Every row gives one point. A path goes straight from each point to the next, and from the last back to the first. The post is the endless flat space through its rows: a point in 2 columns, a line in 3, a plane in 4, and so on, so that a path can go around it. Count how often the path circles the post. Going back the other way cancels.
In the rows, zero is written as 128.

Post (2 x 3):
[[126 118 129]
 [129 180 141]]
Path (25 x 3):
[[149 143 146]
 [150 156 106]
 [ 97 135 106]
 [104 207 172]
 [149 182 191]
 [121 212 193]
 [141 139 152]
 [159 136 120]
 [117 163 109]
 [105  91 120]
 [120 167 174]
 [157 200 159]
 [149 116 104]
 [115 154 127]
 [123  85  99]
 [149 129 118]
 [117 153  98]
 [114 170 148]
 [108 185 136]
 [119 151 107]
 [ 96 104 111]
 [120 126 151]
 [159 170 149]
 [151 201 124]
 [153 179 134]]
Times around: 3

Post (5 x 6):
[[142 159 167 137 147 153]
 [147 173 123 147 144 128]
 [ 95 147 110 107 113 143]
 [137 137 149 112 141 134]
 [155  80 110 119 103 145]]
Path (31 x 6):
[[137 145 139 112 134 163]
 [103 148  71 119 121 138]
 [118 125 100 102 151 100]
 [159  77  98  93 139 130]
 [136  79 166 101  96 197]
 [142 226 160 122 174 103]
 [127 235 118 168 141 169]
 [144 112 136 113 146 164]
 [ 91  61 169 106 110 171]
 [113  94 130 111 127 148]
 [102 172  78 129 117 177]
 [143 143 161  92 132 151]
 [142 103 172  81 107 143]
 [113 113 117 136  95 137]
 [133 113  79 157 102 146]
 [137 135 113 144 148 171]
 [145 135  88 134 101 169]
 [139  99 155  94 103 158]
 [138 158 186 154 116 151]
 [133 146 120 153 131 125]
 [141  72  47 112 103 125]
 [ 99 124 157 129 119 193]
 [144  73 161 138  99 146]
 [155 153 101 126 123  99]
 [163 173 102 134 114 111]
 [100 177 161  88 130 104]
 [ 90  32 212  60 107 170]
 [112 114 151 131 150 161]
 [ 78 114 118  61 118 158]
 [137 162  68 112 106 124]
 [ 91 101 159  81  90 192]]
Times around: 2

Post (7 x 8):
[[166 115 176 158  63 133 150 151]
 [143 127 156 125 146  99 131 129]
 [103  76 119 130 103 156 137  86]
 [110 103 134 156 124 125 124 162]
 [126 116 122 131 130 121  99 103]
 [153 146 124 121 153 116 148 166]
 [ 87 153 126 117 143 159 127  90]]
Path (26 x 8):
[[107  97 125 152 154 153 159 191]
 [187 103  77  88 146 125 109 181]
 [114  80 150 115 144  99 175 141]
 [112  86 124 103 147 125 194  96]
 [153  88  84 137 128 159 139 103]
 [116 114 132 131  90 209 121 103]
 [113 106 121 125 176  90  94 187]
 [ 38  52 113 136 130 144 209 153]
 [147 119 119 127 175  79 150 157]
 [ 97  79 149 172  87 152 116 111]
 [128 117 166 139 167 119 104 169]
 [101  85 174 110  96 119 115  86]
 [122 112 220 140 122  78 172 148]
 [117 171 155 178  99 134 107 122]
 [114 163 177 124 128 145 115  53]
 [113 115 144 135 181 119 135 152]
 [178 159 102 147 119 121  98  77]
 [123 113 117 141  97 137 166  88]
 [ 91 102  64 113 159 161 120  60]
 [113 114 101 172 153 124  95 221]
 [135  83 128 103 123 124 158 162]
 [145 179 127  97  81 166 148  79]
 [129 126 132 129 111 133 136 164]
 [ 91  95 154  84  78 151 157  52]
 [142 129 132 150 145  67 108 164]
 [141 177 133 171 133 138  92 103]]
Times around: 4

Post (8 x 9):
[[169 144 140 136  93 150  49  96 143]
 [101 117 170 122 162  98 136 153 143]
 [156 143 135 152 119 116 118 130 154]
 [ 98 127 171  80 154 117 146 121 168]
 [156  99 109 144 160 142 137  94  99]
 [127 139 121 114 149 114 132 131  99]
 [ 94  93 136  82 138 111 150 176 146]
 [136 140 149 131 103 127 126 116 107]]
Path (23 x 9):
[[114 143 163 162 102  88 164 143 101]
 [117 115 112 134 153 108 122 169 152]
 [119 154 155 102 177 134 185 128 173]
 [132  85 106  62 134 186  67  83 170]
 [165 110 127 148 134 137  92  90 132]
 [136 151 130  79 120 123 109 128 111]
 [165 158 146 131  74 131 153  91 123]
 [131 114 109 180 141  70 191 189 107]
 [157 122 142 210  95  60 142 178  96]
 [176 118 135 126 114 146  85 144 122]
 [130 110 142  85 195 165 116  87 146]
 [125 109 127  61  73 127  99 159 111]
 [154 170 161 125  85  97 107 181 139]
 [144 144 143 131 157 145 114  91 122]
 [107 160 152 140 101 119  56 136 153]
 [143 147 169 143 131 100 102  63 156]
 [153 182 160 189 105  49 110 171 138]
 [172 103 134 185 125 127  58  72 161]
 [123 160 132 146 144 112 153 161 177]
 [146 142 140  93 102 154  70 117 144]
 [113 113 150  68 148 101 110 142  94]
 [182 111 102 154 225 110 107  71 217]
 [109 104 151  84 184 104 146 114 104]]
Times around: 0

Post (11 x 12):
[[136 148 154 157 139 108 164 138 109 122 136 109]
 [ 94 124 137 116 171 112 150 143 166 112 107 114]
 [113 158 154 138  91 123 111 180 170 143 121 127]
 [147 113 102  97 114 142 174 113 107 116 135 104]
 [151  86 130 178 147 114 158 139 129 165 100 107]
 [128 174 115 186  87  87 137 154 148 111 106 154]
 [166 145 130  84 117 140 115 126 132 115 125 148]
 [125 196  93 114  74 147  90 152 135 109  95 134]
 [112 128  88 121  88 115 128 160 139 174 158 100]
 [153 109  98 157 121 149 149 120 111 146 143 137]
 [131 122 113  84  87 152 135 161  67 144 151 123]]
Path (28 x 12):
[[137  82 177 115 114 120 137 177 113 163 114 115]
 [114 148 116  81 122  95 142 152 139 100 127 103]
 [148 155  99 118 116  99 181 117 147  76 138 138]
 [ 77 158  25 167 124  69 183 122 180 121 112 129]
 [125 127 140 118 115 141 140 111 106 147 180 155]
 [ 86 151 146 106 129 138 114 130 147  56 130 189]
 [130 143 167 110 151  66 121 167 187 143 126  36]
 [119 136  90 105 140  78 162 166 143 123 131 139]
 [ 79 127 139 144 155 116 186 172 152 151  80 109]
 [173 104 142 103 102 145 147 134 101 166 114  87]
 [148 107  21 168  83 206 132 121  73 195 138 131]
 [116 186  88 138 125 108 136 110 148 139  78  80]
 [194 147 148 119  72 155 124 104 132 103  89 137]
 [124  85 183 177 160 120 104 195 137 189 133 128]
 [169 134 123 133  94 117 141 140 167  83 112 175]
 [118 138 125  32 122 142 138 138 209  97 145  60]
 [172 160 122  73  49 112 153 173  84 153 159 114]
 [122 136 127 100 119 125 187 126 100 136 159 114]
 [157 161 113 131  88 135 110 140 134 138  90 142]
 [133 144 115  82 153 125 164 126 156 177 145  48]
 [135 175  40 178  72 109 167 139 119  85 147 152]
 [148 104 162 109 139 157  90 148 118 135 154 138]
 [109 152 123 143  91  71 103 171 165 169 108  99]
 [103 161 149 143 169 154 182 117  48 103 145 124]
 [139 119 146 197 167 123 150 165 129 216  58  81]
 [ 76 120 151 125 213 131 119 145 172 170 114  70]
 [148  73 163 124 121 143 103 159 111 131 126 142]
 [105 140 137 112 110 101 151 156 101  90 152 127]]
Times around: 2

Post (13 x 14):
[[124 165  93 112 150  96 108 132 171 155 206 136 152 101]
 [119 127 133 133 147 157 177 120 125 111 112 132  93 129]
 [ 97 149 164 125  97  98 163 147 104 111 140 136 157 138]
 [112 112 123 121 106 106  94 124 132  85 157 101 123 130]
 [134 132 105 100 117  66 160 152 144 149 136 122 177 127]
 [103 126 166 109 113 101 167 113 118 158  86 109 128 120]
 [131 149 114  88 153 132 147 107  87 164  95 153 108 121]
 [131 146 135 141 123 149 129 131 150 190 117 116 148 123]
 [143 107 128 115 126 121 114  86 117 168 134  94 144 168]
 [155 147 114 117 149 161 146 100  97  95 170  89  74 126]
 [115 130 138 154  96 117 140 135 109 126 167 150  97 119]
 [131 148 122 140  90  96  98 105 168 123 144  99 131 129]
 [135 119 149 110  76 119 108 123 151 162 166 144 137 129]]
Path (26 x 14):
[[144 164 123 124 156 152 119  95 122 141 189 154 111 115]
 [134 145 156 119 131 131 140 115 141 123 138 148  66 110]
 [113 167  98 129 191 107 101 139 165 166 111  96 158 127]
 [ 81 173 122 154 181  99 137 106 144  88 147 129  99  99]
 [129 170  67 124 157  90 122 104 152 152 149 126 127  92]
 [138 114 150  86 114 130 140 112 170 144 128 125 150 129]
 [134 115 155 184  93 167 136 174 128 119 109 113 152 137]
 [153 146  97 113 137 115 123  93 135 162  97 108 188 143]
 [139 116 144 106 121  90 172 109 157 163 147 154 184 143]
 [ 77 116 202 126 124 126 121 119 136 136 156 116 126 119]
 [112 106 106 106 194  99 153 141 180 166 143 150  93  89]
 [126 125 131  95 118  86  99 120 183  96 187  95 147 116]
 [123 146 157 124 106 112 162  99 101 149 137  79 127 103]
 [130 145  59 110 166 138 178 152  65 103 137 140 107 124]
 [111 121  92  84 152 116 147 130 213 103 117  89 103 107]
 [113 137  93 103 172  79 101 121 137 137 163  84 115  92]
 [142 135 157 103 130 123  93  79  74 118 117 166 131 174]
 [130  98 151 158 132 110 183 106 149 163 162 121 137 149]
 [113 175 143 110 128 109  86 120 132 111 111 144 192 176]
 [150 101 163 127  97  66 130 143 162 147 215 145 178 153]
 [114 140 155 121 133 127 168 122 132 148 147 168 140 129]
 [137 141 117 155 156 150 108 107 249 118 161  82 101  98]
 [125 183 193 128 109 131 148 116  49 175 177 129  94  92]
 [139 131  99 132 119 119 141 129 161 131 138 130 148  98]
 [ 98 160 130  74  94  95 121 103 118 127  87 118 149 121]
 [138  89  69 100 157 126 158 132 158 106 124 157 136 140]]
Times around: 1

Post (17 x 18):
[[141 143 139 126 140  94  88 102 106 100 111 152 142 104  88 151 119 137]
 [ 82 111 145 188 143 111 135 112 119 139 111 133 134 102 145  63 150 135]
 [ 82 159 174 144 108 110 114 136 136 114  77 124  75 124  90 153 149 142]
 [150 130 163 106  98 184 166 101 157 163 151 137 127 154 143  90 187 137]
 [145 151 124 144 130 108  78 123 172 129  89 131 128 107 104 116 169 126]
 [ 60 131 118 145 153 155 149 101 174 128 142 147 111 114  62  61 137 138]
 [111 141 142 125 134  94 113  89  81 118 146 156 130 150 101 101 104  86]
 [127 147 146 144 168 110 155 132 172 146 108 122  88 148  87 144 163 141]
 [135 101 114 129 141 132 149 139 101 148  96 134 122  86 146  84 172 113]
 [136 132 122 161 123 129 113 100 161  96  87  97  78  94 151 183 121 127]
 [124 172 138 145 152 157 175 158 139  91 123 151  68 128 173  86 161  97]
 [169 147 123 118 103 107 120 132 104 146 123 133 131 141 143 130  82 122]
 [172 149 158  98 124  92 121 113 123 141 113  93 128 101 158 158 135 126]
 [151 118 149 155 169 140 130 141  92 114 110 106 141  90 142  79 153  84]
 [121 108 133 127 107 109  92 115 146 128 135 140 165 126 134 165  98  98]
 [126  88 163 114 141 123 140 126 115 112  62  98 120 149 176 120 100 113]
 [130 118 143 151  88  97 166 130  74  64 110  92 118 121 166  76 125  72]]
Path (25 x 18):
[[136 116 116 155  86  71 163  80 101 156  98 112  97  46 151 153 126 132]
 [135 110  99 165 172 109 106 120 183 121 108 129 175 171  88 114 136  72]
 [165 115  93 126 148  93 143 150 113  83 100 113 130 131 195  86 160  91]
 [ 88 108 171  93 109 119  96  60 210 113 116  73 106 127 139 126 129 111]
 [100  77 142 151 136  24 145 144 113 206 100 132 137 101 145 127 130  96]
 [145 167 164 145 152 138 119 151 109 149 120 114 137  95 133 161 131  97]
 [112 126 137 136 101 137  61  63 173 160 121 127 150 132 167 185 125 171]
 [181 170 164 116 174 119  86 151 132 135 183 133 164 125 118 138 103  96]
 [131  98 136 102  95 101 127 116 161 204 123 157 136 123 141 110 141 135]
 [141 164 123 134 155 137 171 132 113 140 113 132 116  84  96 117 130 125]
 [145 164 161 126 140 143 142  83  88 132 165 128 167 140 131  88 148 114]
 [ 94  89 137 108  89 128  70 107 140 138 139 173 181 123 121 102 156 127]
 [ 98 143 191  97 171 103 118 130  83 112  79 170  95 115 110  75 212 106]
 [122 116 126 127  97 139  91 126 155 109 131  90 156  57  87 116 133 130]
 [119 139 160 171 116 101 167  84 148 140 198  85 131 116 135 139 189 171]
 [113  62 109 121 175 159 157 115 186 101 130 142 115 178 101  54 117 114]
 [137 122 180   7 128 175 120  58 195 147 115 128 117 120 100  94 201  88]
 [140  80 117 108 121 151  93  94 169  93 107 107 187 111 149 148 103  78]
 [160 155 140 160 167 120 117 101  74  95 136  89 144  83 148 125 167 127]
 [196 157 164 105 155 115 151 118 133 148 122  43  70 106 184 170  76 158]
 [124 129 163 104 140 109 138  96 138 140 127 135  90 124  60 139 101 131]
 [123 179 204 206 128  86 149  89 137 108 116  89 129 104 100  96 171 120]
 [121 135 131 178 184 108  94  82 146 122 115  76 147 135 118 123 109 113]
 [141 141 123 113  88 131 168 174 137 103 142 128 114 141 128 108 150  88]
 [131 203 195 172 188 112 116  92  98 112 165 171  93 112 153  48 148 119]]
Times around: 5
